Each wall is flat, endless, passes through zero and stands at right angles to its row. A trip goes straight from one point to another. Which walls does it cross, in order?
In the rows, zero is written as 128.

Walls:
(1): [117 119 119]
(2): [146 107 144]
(3): [141 138 147]
(4): [112 175 129]
(5): [138  73 130]
Trips:
[127 157  70] to [115 144 106] => none
[169 117 110] to [167  90 149] => none

Walls:
(1): [115 100  85 151 124 133 151 132 150 210 125]
(2): [146  97 131 135 169 163 170 120 121 153 114]
(3): [182  96  98 117 111 135 141 151  96  90 114]
(4): [ 85 167 113  84  86 122 152 161 138 147 112]
(5): [106 191 208 120 123 113 126 134 120 105 142]
Trips:
[156 150  87  98 135 129 201 137  94 120 136] to [139 124  58 114 117 133 164 103 179 132 129] => none
[134 118 171 123 180 149 145 142 188 128 169] to [103 114 113 108 161 137 215 118 162 145 183] => 1, 5, 4
[130  86 156 142 146 139 150 164  68 113 137] to [129 129 125 143  67 139  94 118 142 137 111] => 5, 2, 1, 4, 3

Walls:
(1): [166 125  66 147 147 105 116 111 163 143  35 157  80 171 168  85 115  89
 155  97 149 105 107 135 116  97 111 113 110 146 188 132]
(2): [175 119  92 134 117 141 112  90 107 165 144  53 154 132 185 120 138 137
  39  80 145 162  57 108 136 199 145 105 161 111 126 138]
(3): [110  98 171  80 137  74 130  86 106 130 158 150 137  81 168 107 126  83
 133 126 138 169 160 121 140 154 153 123 106  84  98 125]
(4): [113  50 142  87  94 159 107 127 135 162 101 147 158  99 139 155 100 129
 169 132 144 171 144 119  81  81 142 146 154 122 148  98]
(5): [114 153 148 140 118 133 112 181 116 164 110 147 133  91 146 139 193 103
 103 135 142  93 143  87 129 130 122  68 154  87 167 168]
(6): [143  73 152  60 123 109  72  76 117 136 120 104 127 110  93 157 128 136
 153 128 197 131 152 126 135 175 145 108 150 124 200 178]
(7): [115 132  91 166  89 154 119 127 123 123  63 125  89 114  94  85 109 101
 171  84 165 107 128 153 141 152 168 120 132  75 108 156]
Trips:
[118 144 152  80 126 127  82  85 123 114 123 167 146 174 120 149  95 122
 162 166 104 101 100 123 147 120 116 146 159 160 186 148] to [127  59 123 119 126 132 105 116 123 141 155 197  99 167 130  95 141 152
 121 128 159  82 111 122 146 156 110 130  93 146 175 155] => 5, 4
[ 90 120 135  71 131 152 101 163 118 118 104 104 142 151 106 141 132 132
 107 115 122 143 176 136 164  94  77 145 113 128 157 118] to [ 94 125 145 124  83 116  93 149 174 150 132 136 126 111 136 114 141 160
  93  82 105  99  84 136 107 111 147 164 203  95 147 158] => 2, 7
[151 148 118 154 143 133 126 107  93  81 125 118 139  89  80  68 126 119
 164  89 155 115 137 107  44 166 138 173 158 142 167 100] to [155 116 150 123 168 102 143 119 145  48  85 135 130 130 122 115 113 137
 189 160  94  74  73 149  74 113 174  72 132  81 165  54] => 6
[154 160 144 107 109  97  89  96 121  78 128 146 114 148  90  83 127 136
 129 111 169 145  94  87 106 124 143 108 152 155 150 100] to [124 118 123 168 147 126 123  63 156 138 126 132  85 142  86 133  69 116
 152 118 118 189 102 130 149  97 135  89 109 137 153 104] => 4, 2
[ 95 135 134 161 121 183 161  59 144 133 128 115 112 107 131 158 116 131
 140 164 126  97 123 112 125 101 101 140  62 147 159  69] to [124 102 149  94 188 152 136  89 167 107 116  75 151 145 121 154 142 210
 142  95 155 147 110 111 119  86  57 139 107 147 121 159] => 6, 1, 2
[158 173 110  72 148  84 127 111 141 119 148 140 137 163 120  97 151 119
 134 133 101 114 138  90 113 148  90 161 152 130 119 120] to [105  86  92 118  53 161 144 105 131 129  79 107 106 163 128 145 132 170
 117 214 146 121  74 149  87  76  82 107 140 119 184 133] => 3, 6, 4, 5
[104 124 116 147 158 193 157 146  94 125  77  92 130 114  70 126 146 178
 117 110 110 130 103  97 174 105  89 106 175 138 132  44] to [138 139 124 149  80 114 193 122 126 123 173 115 152 140 130 125 137 159
  37  99 135 114 114 133 123 102 199 141 110  89 128 121] => 4, 7, 5, 3
